Rows are points. Examples show where two turns around zero, p and q, send a point. Where does a point land after both, in the order given? Backwards means that the second turn is done in reverse. Each puzzle has new turns, and all numbers are rounded.

Turn p:
[-14   4  14] -> [-14  14   5]
[-38 -26 -22] -> [-40 -31  -5]
[-6 31 -9] -> [  0  17 -28]
[ 45  -4 -39] -> [ 46 -33 -18]
[ 40 -13  50] -> [34 21 52]
[-28   9   6] -> [-26  13  -6]
Turn q:
[ 4 15 22] -> [15 20 11]
[ -6  35 -62] -> [ 12 -15 -69]
[ 10 -29   4] -> [-11 -19  22]
[34 -9  6] -> [ 20 -20  21]
[-41 -12  30] -> [-36  35  16]
Where do these land?
q, then p backwards: [ -1 -40  20] -> [-17 -35  22]
q, then p: [-24 -34  44] -> [-34  49  11]
q, then p: [ -7 -25  -5] -> [-24  -3  10]
q, then p backwards: [ 11  32 -31] -> [ 20  24 -34]
p, then q: [ 39  32 -17] -> [ 37 -37 -10]
p, then q: [-18  34 -11] -> [  0  -4 -40]

Turn p:
[-27   7   0  19] -> [ -9  15 -22  19]
[-23 -34   3 -48] -> [ -3 -47  23  35]
[-25  11 -48  27] -> [-27  -4 -55  -7]
[41 33 14  8] -> [  2  33  22 -38]
[ 35 -17  31  -6] -> [ 37   3  33 -10]
Turn q:
[-25  23  10 -31] -> [-42   0  18 -11]
[ 36 -18  42 -22] -> [  8  44 -17 -40]
[  9  37 -43  38] -> [ -1 -16 -18  64]
[-36 -19  13  20] -> [ 20 -10  42  -3]
[ 15 -23 -22  -5] -> [ 15 -18 -24 -11]
Where do these land?
q, then p: [-34 -29  23  17] -> [25 13 45  1]
q, then p: [-19 -32  13  15] -> [21  2 35 -9]
p, then q: [ 12  49 -23 -19] -> [-36 -14  37 -22]
q, then p: [ 28  13 -33 -33] -> [-21 -36 -37   5]
q, then p: [ 15  28   1 -34] -> [-36  -7 -20  21]
q, then p: [ -4 -41  42  49] -> [ 19  32  51 -43]
q, then p backwards: [  1  13 -23   5] -> [-23 -11  -7  -5]

Turn p:
[ 2 46 -5 39 45 22] -> [-23  49  36   5 -42 -12]
[ 10 -20  12   6  14   2] -> [ 11   3   1  13   8 -22]
[  0 -30  31  -1 -24  -4] -> [ 15 -41   0   8  15 -16]
[ -4 -22 -13 -24   3 -22] -> [  4   1 -35  -7  21   0]
[-25  22 -28  37 -20 -23] -> [-48  -9 -13  17 -28  24]
[ 31  15  -3  12  -6 -12] -> [ 18   4  -4  17 -27  12]
[-10 -26 -31 -32 -13  12] -> [ -1   3 -13  -8  47  25]
[ -5  14  37 -38   2  25] -> [ 23  -9  27 -46   7 -11]
Turn q:
[-21  16 -11  30  -9 -21] -> [-39  -9  -4   6   0 -25]
[-12 -47  32  10  -8  14] -> [ 18 -32  26  -4 -41  10]
[ 27  24   1 -31  35 -21] -> [ 19  23  -1 -27  48  -4]
[36 29 10  8 32  1] -> [ 0 -3 10 -3 54 18]
[ 13 -10 -15   2  19   3] -> [  4  -9 -17 -13   9  14]
[ -6 -33   2 -14 -50  13] -> [ 28  -1  -6  29 -48  -8]
[-36  20 -19  -6 -18  10] -> [-29  32  -8  11 -22  -6]
Where do these land?
p, then q: [  5 -11  21  38  -6 -17] -> [ -9 -37  -5   9 -15 -24]
p, then q: [ 20  20 -20  -7 -18   6] -> [ 5  6  4 25 -1 30]
p, then q: [ 17  25 -29 -10   5 -30] -> [ -9  25 -27  34  -1  13]
q, then p: [ 18 -49  20 -11 -18 -20] -> [ 46 -15 -23  32   5   6]
p, then q backwards: [  5  -7 -30  11   2  -8] -> [  4  17 -19   0 -10  20]
p, then q: [-76  41  21   0  -1  36] -> [ 19  42  52 -34 -52 -23]
p, then q: [ -9 -13  14  -4  13  22] -> [  5  -1  18 -21  14 -11]
p, then q: [ 19  -5   3 -18  23  11] -> [ 7  8  2  2 35 -3]

Turn p:
[-18  14 -20  -6  24  20  -9   8] -> [ 7 13  1 24 -9 12  7 31]
[  4  22 -23 -25  -6   9   3   8] -> [12 14 -5 -5  5 33 14 11]
[  3   3  26 -13  18 -24  15  16] -> [ 18 -31   1   8  30  -6  -2  -2]
[  7 -12  22  -4  10 -32 -26   4] -> [ 21  -7  15  -7  16 -23 -31  -3]
[-26   2   3   4 -13  14 -13 -36] -> [-42  22   9  -2   1  -3 -10  11]
[ 20  -2  -7  29  -6   4  12 -25] -> [-15  14 -27  -4 -12 -18   7 -21]
[ -7 -17 -34 -16  12   0  19  13] -> [ 10 -19 -22   1 -20  27  -4  19]
[ 15  -9  35  35 -18 -48   8  26] -> [ 18 -37  11 -32  10 -49   9 -27]
[  2   1  -2  -3 -21  58  -7 -15] -> [-30  32  16  17 -20  27  11 -19]
Turn q:
[-46   3  30   6 -46 -36 -10 -15] -> [-46  29 -48  12 -14  30  12  12]
[ -9   7   0  16  12 -20   7   4] -> [  1  15 -18 -12  -1 -18   0   1]
[ -5 -11  -5  -7   5  -6  12 -21] -> [ -7   4   3  -4 -15   1  -1 -24]
[ 13  26  -3   2  19  48 -10 -23] -> [ 13  14  41  14  37   4 -18 -13]
[ -6  34 -20  -7  26  23  13   3] -> [ 29  20  22 -11  27  -6  16 -13]
[ 25  -9   1 -11 -16  -2  24  15] -> [ 14 -22   1  20 -20  -9  17   2]
[  7 -21 -15  -2  12  -2 -30  -6] -> [ -1 -15   8 -22  -5  12 -29   2]
[ -1   0 -30  24 -17  -5  -2  -8] -> [ 17  -4 -29   1   7  12 -15 -16]
[  2 -16  -6   7  -5  45  11   6] -> [ -2 -32  13  13  29   0   7 -18]
[ 12 -15  11   8  20 -40 -12   1] -> [ -8   4  -9 -18 -30 -22 -24  16]
[  8   4  39 -37  -8  -6  -3  45] -> [-10 -11  18   7 -16  -5  37  54]
Where do these land?
p, then q: [  5  16   1 -16   5   4  76  13] -> [  6 -38   4 -15  10 -20   7 -65]
q, then p backwards: [ -7   5  52  37  24  18 -13   0] -> [-32  14  33  10  14 -12 -16 -47]
p, then q: [-16 -29  -5   5  -7   5  -5   2] -> [-20 -11 -11   5   0  21   4  12]
p, then q: [ 25  14 -18  19 -16  18 -11  -1] -> [ 20  26  -1  27  -5  10  13 -10]
p, then q: [-24  -8  -4 -22   5   2   8  12] -> [-13 -29   4  -2  17  -5   4   7]
p, then q: [ 53  31 -11  28  32   6  14 -14] -> [ 57  25 -22   5  -9 -11 -21 -33]
q, then p: [  0  10  -7  -2 -12  20 -24  -7] -> [  4  11  11  31 -10  -3   1  -5]
q, then p: [-23 -22  -9 -24  -7  -8 -18 -14] -> [-28   6  18   8  -5  32  -1   3]
p, then q backwards: [-14   8   5   8   7 -32  -1  16] -> [12 -1 -3  6 16  6 -2 34]
q, then p: [-18 -12   3 -13 -15 -25  -4 -17] -> [-24  12   9 -11  -8  22  15  11]
q, then p backwards: [ 19 -15  -7 -19 -16  -8 -21   9] -> [-18 -22 -18 -15   4   2   4  21]

Turn p:
[ -7 -13  41   4   4   6  -4   8   8] -> [ 13   1  -5 -23  29 -15  -3  17   3]
[ -9  16  43 -23  18 -27  11 -31 -18] -> [  9   2 -12 -46  22  23  33 -24 -12]
[ 36  34 -57  10   0  29 -15  38  -3] -> [-12  29  -5  57 -40  30 -28  27  12]
[ -2  -6  36   3 -36 -65 -23 -20  -5] -> [ 15  34  31 -13  33 -27  35 -38 -28]
[  0  -5  29  35  -6  17  14 -41  -1] -> [-10 -33  25  -5  44  12  16  12  -1]
[-21 -33  25   7  12 -19 -12 -23 -36] -> [-18 -10 -14 -20  42 -15  -1 -32 -25]
[-29  19 -31  22 -22  57   7  33 -11] -> [-58   3   9  10 -24  -3 -26  40  35]
[  6   0 -46   2   0   9  38  40  -2] -> [-14  -5 -25  37 -39  -9   2   5  39]
[-20  15 -52 -64  62 -34  12 -32  42] -> [ 48 -34 -13 -29 -72  36 -18 -64   2]
[ 47  -5 -29 -26 -38  25 -17  22  12] -> [  9  16   3  40 -43 -12   2  43 -30]
[  0 -21  41  31   6   4 -10   6  14] -> [ 17  -3   6  -6  48 -18 -12  16   7]
Turn q:
[ 12 -25  30 -33 -19  14 -18  -8  13] -> [-33  -4  37  11 -11  10  -5   5  32]
[-11 -35 -31  40  25 -26 -18  10  36] -> [  8 -12 -49  36 -11 -50   2 -14  15]
[  7 -13 -40   8 -15  39 -11  -6 -42] -> [ -9  50 -25  13  -7  39 -18 -15 -11]
[ 29  25  28 -27   1 -21  -4  -2  12] -> [ 15 -19  42 -22  -9  -9 -16  14  10]
[-11  43 -11  48 -26  53  -6 -39  -8] -> [ 35  67  12  16  41  20  29 -20  -8]
[ 19 -23  15  29  24  -4  52 -39  -7] -> [ 11 -38  -7  21  58  14 -27 -22  -7]
[-39  45 -53 -27   4 -18  33  50  12] -> [ 33 -18 -45 -36 -40  13  48  39 -29]
[ -6 -28  30 -23  45 -23 -29  -8  17] -> [-28 -33   3 -21  -6 -35 -11 -23  42]
[-15  17  -1 -33 -26 -31  13 -12 -44] -> [ -7 -14  24 -26 -25  27   4 -19 -48]
[ 15  -6  33  18 -12  17 -11  53  13] -> [-24  19   8  10  11 -31  -7  55   4]
Where do these land?
p, then q: [-20 -15  24  66  12  25   0  26 -45] -> [  6  -9 -56 -31  -2 -47  35 -19  32]
p, then q backwards: [-28 -25   4 -20 -19  27   8 -29  -2] -> [-16   0  28 -22   7 -39  10  23  -9]
p, then q: [-34   9  24  23 -19  23 -20  25 -11] -> [ -5  -9   0 -43 -17 -31  31  10  10]
q, then p: [ 53  -6 -14  -2  23 -20 -32  12  41] -> [ 47  35  39  30   0 -27  -7  -2 -15]
p, then q backwards: [  7  38   2 -17 -36 -10   9 -46  -2] -> [-36  27  11 -32 -44   2   5 -14  -7]
q, then p: [  2  30 -20  -2 -17   1  30 -19  41] -> [ 18 -18 -18  38  16   1  21  37   8]
q, then p backwards: [ 51   8 -16 -42  32  -4   2  27  10] -> [-21  10  -2 -18  34  47   1  23  42]
q, then p: [  3   6 -14 -25   7   4   2 -46   9] -> [ 17 -34  17   0   4   8   6  29 -20]
q, then p: [-34 -42  61  37   3  -8  15  35 -40] -> [-37   3 -35 -41  12  -8 -31 -72  23]
p, then q: [ 21   1 -21 -16  70 -43 -27  41  16] -> [ 65  52  15  21 -24   8 -34 -23  25]
q, then p: [-21  -4 -30  -1 -56   5  13 -25 -16] -> [-51 -20   8   9  24  21  20  29   9]

Turn p:
[ -3 -18 -23   6 -26  22  11  -9  29  -9  29] -> [ 33 -34  -5 -12 -28  -6   8 -18  10   6  18]
[ 15 -25 -25  -9 -12  19  -7  -7  10 -28   7] -> [ 19 -19 -13 -21 -19  -3  -7  13  11 -14  30]
[-10  14  22 -28 -16   1   9   5  -7   3  16] -> [-22  14  -4 -16   1  -3  14 -21   5  25   8]
[ 35  -9 -15  20   7   4 -11 -36  -2  -1  17] -> [ 32 -13  -6 -11   7  -9  14  12 -32 -28   8]
[-28  16  23  -7  17 -12  35   5   8  -2 -16] -> [-34   0 -13  13   6   0   2 -21  20   4 -35]
[ 31  26   9   3  12 -26  19  33 -46  14 -31] -> [-21  52 -27  33  12  22   4  31 -18  11 -17]
[ 20 -31  -9  15  22  25 -21  -7 -24  -4  11] -> [  8 -27   2   6  19   0  -1  31 -22 -15  33]
[-40 -10   8  -9 -35   5   0 -23  16   2 -16] -> [ -3 -13  15 -28  -9  22 -23 -41  11   3  -8]
[ 25   3   5 -11  23 -19   7  29  -6  37 -14] -> [ -2  30   4  24  22  18  27  27  13   7 -13]
[-12  14 -10 -20  -8  24 -15 -16  21 -14  -3] -> [  2   3   7 -14  -9 -14 -12 -27  18 -21  21]
[-13 -10 -24  16  17 -26 -23 -10 -11  -6  16] -> [ 22 -13   8  -5  20 -26 -24  21 -11   6 -13]
[-22  -5  25   4 -21  -7 -12  -4  39 -23   5] -> [-15 -18  27 -26 -35 -12  -4 -15   9  -1 -16]
[  2  36  15  19  18 -11   8  40 -26  30 -20] -> [-21  39   5  54  12   9   4   8 -13  18 -18]
Turn q:
[  8 -10   2 -11  13  -3 -12 -14 -15 -17   9] -> [  2  -1 -12   0  24  -4 -21   4 -14  -2   2]
[-13  14  19  -6 -76  13   5 -19  10  11  -8] -> [  3 -16   1 -39 -49  32  -5 -37   1  20 -20]
[ 39 -54 -12 -12  -1 -16  -3  17  10  25 -20] -> [-42 -32  -7 -15  -2 -31   5  40  10  20  17]
[  8  23  -1  -2  -1   9 -27  18   8   0  24] -> [  2  27  18 -14  -8 -16 -10 -11 -10 -18  13]
[-15  24  -3  -6  11 -10   7 -39  28  -1  11] -> [ 26 -15 -10   3   6 -12   6 -29   7 -29 -25]
[ -1  -6  19   1   2   7  -1 -18 -17  22   9] -> [ 12 -14   3   8   2  -6  -2 -14 -20  24   5]
[-11  26 -18  -9 -20 -13  14   9 -11   0  -8] -> [-11  22 -12 -12  -2  18  23 -17   9   1 -10]
[-12  17 -13  10  15  48  15  16   0 -18  10] -> [ 35  35  -6  19 -17  12  -5   9  14 -10  21]
[-14  13 -40  21  14  -8 -30 -15 -11  -4   2] -> [-18  29 -16  33   0 -19 -12 -13  -7 -15 -23]
[ -8 -60   9  -4  16 -12  12  18  -1  -5  23] -> [-15 -37  -5  16  10  10   3  32 -23 -14  37]
[-15  -6  17  -4  14 -12  10  12 -14   5 -72] -> [-23 -11  18  19  28  24   8   5  48  37 -10]
[ 32  17  19  21  12  -3  10  15  14 -16  18] -> [ 26  13  27 -16   6  -8   9  30 -12 -15  -7]
Where do these land?
q, then p: [ 12 -23  -1   3 -21  17  23 -27   1 -19 -30] -> [ 27   6  21  11 -10  30  -4  13  28  -5  24]
p, then q: [ 22 -29 -10   7  23 -12 -12   7   6  39  10] -> [20  1 25 -2 10 -4 18 43  7 11 22]
p, then q: [ 13   8 -10  28  16 -31   6  23 -20 -14   2] -> [-37  31  17  10  -5   1  19  11   6  15  -7]
p, then q backwards: [-15  -2   7  -5 -27   5  28 -21   7   0 -31] -> [-32  12  -3 -16 -36  -3  -2 -16   1 -16  -6]
q, then p: [ -6 -26 -17 -15 -20 -10   0  23  -8  18  21] -> [  8 -18 -16  -9  10 -10 -14 -19   2  39  10]
q, then p: [ 28  20  10   4  14 -16 -24  42  20   5  14] -> [-50  16  -5 -16  -2 -25  13  -1   3  19 -23]
p, then q: [-28   3 -13  -5   5  33  21  -7   9 -22 -18] -> [ -8 -16 -18  13 -20 -10 -31   0  -7 -29 -19]
p, then q: [-20 -10  33 -20   2  21  10 -20 -12 -26 -23] -> [ -2 -12 -25  27  -1  18 -29 -27   7 -24  16]
p, then q: [ 20  42  -6  24  14  -6 -44  32 -26  10  -3] -> [  0  45  49   4  14   9  21  -8 -33   7 -20]
q, then p backwards: [ 31  37   1  -4  21  -5  -4  15 -14  19  29] -> [ 20  34   1 -14   1 -10 -29 -16  -6  17  34]
q, then p: [-13 -15   9  -8 -21  29   1 -45  13 -29   5] -> [ 28   1  15 -21  -9  14 -15  25  -4 -26  40]
p, then q backwards: [-36   7  18  14  -8   7   7  -8   7   4  13] -> [-15   2  17  -2 -11 -12 -20 -20  -2  27  -6]
q, then p: [ -7 -12 -20 -25   4 -32 -13 -13  16  18  11] -> [  7 -27 -16 -23  15 -10 -27   4  12   3 -23]
